Each row is a point. Two turns around zero, p and q, are shown by what they do to some points. Write where each new point lands after one turn and then the other. Backwards means that the second turn is done in reverse. Each puzzle has new turns, and all numbers are rounded.

Turn p:
[-64  35 -13] -> [-44  58 -16]
[ 36 -41  -3] -> [ 11 -52  12]
[-40   7  15] -> [-22  33  17]
[ 31 -16  -7] -> [ 15 -32  -3]
[22 35 25] -> [43 22 -3]
[ 15 -21 -18] -> [ -5 -30  -6]
Turn q:
[ 4 37  3] -> [11 36  0]
[ 35 -18   6] -> [ 21 -21 -27]
[-20 -57  24] -> [ -1 -59  28]
[-19  37 -33] -> [-31  43  -1]
Where do these land?
q, then p: [ 17  17 -25] -> [-12  10 -31]
p, then q backwards: [-21 -10  73] -> [-53  35  43]
p, then q: [-20  17 -22] -> [-27  21   5]
q, then p: [  3 -40  15] -> [ -9 -34  25]
p, then q backwards: [ 22  17 -42] -> [ 44 -15 -20]

Turn p:
[-9 17 -8] -> [-11  11 -14]
[ 23 -76  -9] -> [ 46 -63  17]
[  0  15 -10] -> [ -2  12 -14]
[-6 25  1] -> [-13  21  -7]
[20 18 20] -> [ 7 27 18]
[-28   0   6] -> [-27  -9   0]
Turn q:
[-1 -7 24] -> [ 8 -8 22]
[-24  14 -36] -> [-29  28 -21]
[ -5 -41   7] -> [-20 -34  15]
[30 35  5] -> [ 41  15 -16]
Where do these land?
p, then q: [-29 -19  -1] -> [-29 -14  14]
q, then p backwards: [ 46  15 -10] -> [ 23  -9 -43]
q, then p: [-2 -8 22] -> [ 2 -2 23]
p, then q: [  9  44 -16] -> [  6  38 -28]
p, then q: [-24 -32   6] -> [-22 -26  21]

Turn p:
[ 15   5  -7 -30] -> [  6  28   8 -17]
[-28  24  41  15] -> [-25 -46   5 -22]
[-43  16   5  -7] -> [-17 -18 -29 -27]
[ 34  17 -27  53] -> [-33   9  17  59]
[-30 -42  15 -42] -> [ 51  -8 -25 -37]
[ 52 -19 -27  11] -> [17 35 24 43]
Turn q:
[ -1  -7  61 -34] -> [ 33  -3  59 -20]
[ 12 -27 -15  -2] -> [ 18 -12 -16  19]
[ 39  -1 -29  18] -> [ 14  17 -46   5]
[ -1  36 -38  56] -> [-49  38 -44   7]
[-24 -32  34 -25] -> [ 17 -25  48  13]
[-25  31 -13 -13] -> [-33 -15   0 -25]
Where do these land?
q, then p: [ 12 -53 -65  15] -> [  1  13 -28  80]
q, then p: [ 15 -11  27 -41] -> [30 10 41 -8]
q, then p backwards: [-24 -33 -11 -23] -> [ -6 -14  26  37]
q, then p backwards: [-3  9  6 48] -> [ 21  20 -40   1]
q, then p backwards: [ 3 19 22 -4] -> [ 13  10   8 -23]
q, then p backwards: [  4  39  30 -44] -> [  1  14  46 -46]
p, then q backwards: [-8 30 -9 49] -> [-47  -8 -28  20]

Turn p:
[-13 -29  19  15  10  -4] -> [-12 -15 -14   2  33  -4]
[-32  19  46 -72  -1   0] -> [ -5  21 -26 -82  -5  27]
[ 36 -14 -45 -14   5 -12] -> [ 10 -12  57   3 -11 -17]
[ 62  -1 -19  43 -14 -14] -> [  0 -32  37  59 -18  16]
[-37  18  23   2  32  32] -> [ 26   7 -55 -16   8 -13]
[-51  34  -2   4  16 -20] -> [ 24  53 -21  -3  24   8]
[ 35 -28 -22  22 -48  18] -> [-44 -23  23  37 -30 -17]
Turn q:
[ 25  -2 -39 -10 -10  51] -> [ 15  -9  41  48 -26  -5]
[-28 -30  34  34 -33 -60] -> [-33 -30 -72 -35  11 -11]
[-37 -32 -18 -14  33  11] -> [-10 -27  24  -1  22  47]
[ 24 -34 -12 -31  28  34] -> [  1   4  32  20 -33  47]
[ 43  38 -11  30   5  12] -> [ 39  33  -9  34  -2 -24]
[  6  41  -6 -21  -3 -21] -> [-13  36  13  -6  15 -27]
[-32  20  52  12 -20 -26] -> [  2  -7 -29 -60  13 -28]
Where do these land?
q, then p: [15 52 32 -8 25 27] -> [ 21 -16  13 -15 -39  53]
q, then p backwards: [ -1  -9  -9 -39 -16 -46] -> [-22 -28   6 -10 -51  -2]
q, then p: [  1  11  -7   5  20 -45] -> [ 42  24  -6   0   1 -15]
q, then p: [ 54 -31   7 -54  48  31] -> [-28   1 -63  12 -70  15]
q, then p: [ 5 -8 49 21  3 51] -> [-31 -37  37  -7 -42   6]
q, then p: [ 48 -13  -2  36 -43  -7] -> [-23  30  38  53   1  -5]
q, then p: [-46   0 -26  -3  16  -9] -> [ 22 -22 -21 -20  32 -18]
q, then p: [-36  11 -34  26 -55  -9] -> [-4 -2 28  7 74 -4]
q, then p backwards: [-40 -13  -8  15   3   7] -> [ 18 -25  23   4  23  -9]
